Rows are points. The last column is the point's height on a tilted bowl or saddle (a function of degree 2), plus a little noise. Along how many of its main directions does it bend up, bend down or stay straight?
In the rows, zero is written as 100.

Points (11 x 3):
126, 42, 95
124, 5, 149
107, 144, 63
97, 74, 93
104, 65, 94
113, 156, 73
94, 146, 45
92, 38, 161
81, 103, 60
151, 69, 33
99, 72, 95
Directions: 1 up, 1 down, 0 straight

Points (16 x 4):
137, 87, 78, 127
93, 129, 130, 84
45, 112, 87, 125
189, 63, 146, 163
49, 132, 47, 131
114, 167, 87, 75
113, 133, 103, 88
175, 90, 68, 130
85, 80, 131, 110
98, 191, 80, 58
5, 81, 100, 195
96, 145, 156, 95
131, 131, 107, 100
64, 112, 134, 83
109, 90, 113, 110
137, 143, 130, 118
Directions: 1 up, 0 down, 2 straight

Points (25 x 5):
32, 84, 98, 195, 118
114, 118, 65, 129, 102
61, 94, 159, 71, 117
93, 129, 106, 95, 95
151, 65, 102, 100, 145
90, 127, 50, 34, 124
122, 118, 109, 145, 115
171, 44, 133, 100, 195
137, 108, 95, 151, 120
76, 124, 70, 58, 108
115, 98, 96, 104, 109
89, 98, 98, 62, 111
144, 94, 111, 80, 118
109, 83, 77, 87, 118
124, 55, 70, 29, 163
77, 88, 135, 129, 124
67, 77, 106, 25, 141
85, 123, 74, 77, 101
110, 100, 82, 126, 108
90, 108, 110, 72, 103
120, 92, 121, 148, 133
115, 75, 41, 112, 121
134, 82, 18, 74, 130
117, 167, 101, 136, 109
75, 79, 78, 101, 119
Directions: 2 up, 0 down, 2 straight

Points (41 x 7):
75, 93, 121, 88, 104, 152, 44
134, 156, 79, 84, 35, 122, 82
100, 195, 39, 118, 150, 107, 81
115, 71, 93, 105, 76, 102, 67
156, 100, 80, 64, 115, 97, 58
116, 118, 25, 68, 95, 106, 42
69, 135, 94, 112, 119, 56, 97
66, 92, 91, 146, 26, 118, 46
140, 99, 102, 120, 82, 116, 86
105, 147, 44, 84, 65, 123, 59
103, 68, 70, 70, 70, 58, 38
92, 150, 95, 136, 92, 133, 86
65, 141, 100, 83, 115, 71, 71
74, 104, 165, 94, 102, 144, 43
86, 119, 57, 104, 82, 56, 88
85, 72, 123, 107, 97, 107, 70
34, 87, 155, 113, 66, 92, 37
50, 74, 76, 104, 95, 66, 61
134, 113, 138, 95, 64, 110, 71
105, 109, 104, 118, 120, 101, 98
49, 74, 80, 97, 96, 138, 39
103, 99, 71, 144, 53, 54, 84
116, 127, 123, 132, 48, 103, 84
123, 140, 112, 145, 138, 106, 115
125, 78, 150, 107, 76, 107, 53
105, 75, 98, 116, 122, 75, 86
83, 99, 120, 143, 121, 94, 101
83, 130, 68, 69, 88, 128, 43
59, 113, 144, 154, 143, 153, 63
115, 98, 93, 65, 148, 95, 50
103, 131, 127, 178, 89, 116, 93
84, 78, 136, 89, 83, 85, 54
38, 76, 62, 108, 87, 73, 53
113, 148, 75, 127, 100, 112, 107
150, 77, 95, 81, 71, 86, 60
87, 97, 61, 89, 84, 77, 71
91, 178, 104, 122, 140, 128, 74
71, 88, 26, 98, 141, 91, 50
85, 146, 164, 83, 89, 115, 46
163, 70, 162, 120, 103, 113, 31
155, 79, 140, 111, 111, 136, 46
Directions: 0 up, 4 down, 2 straight
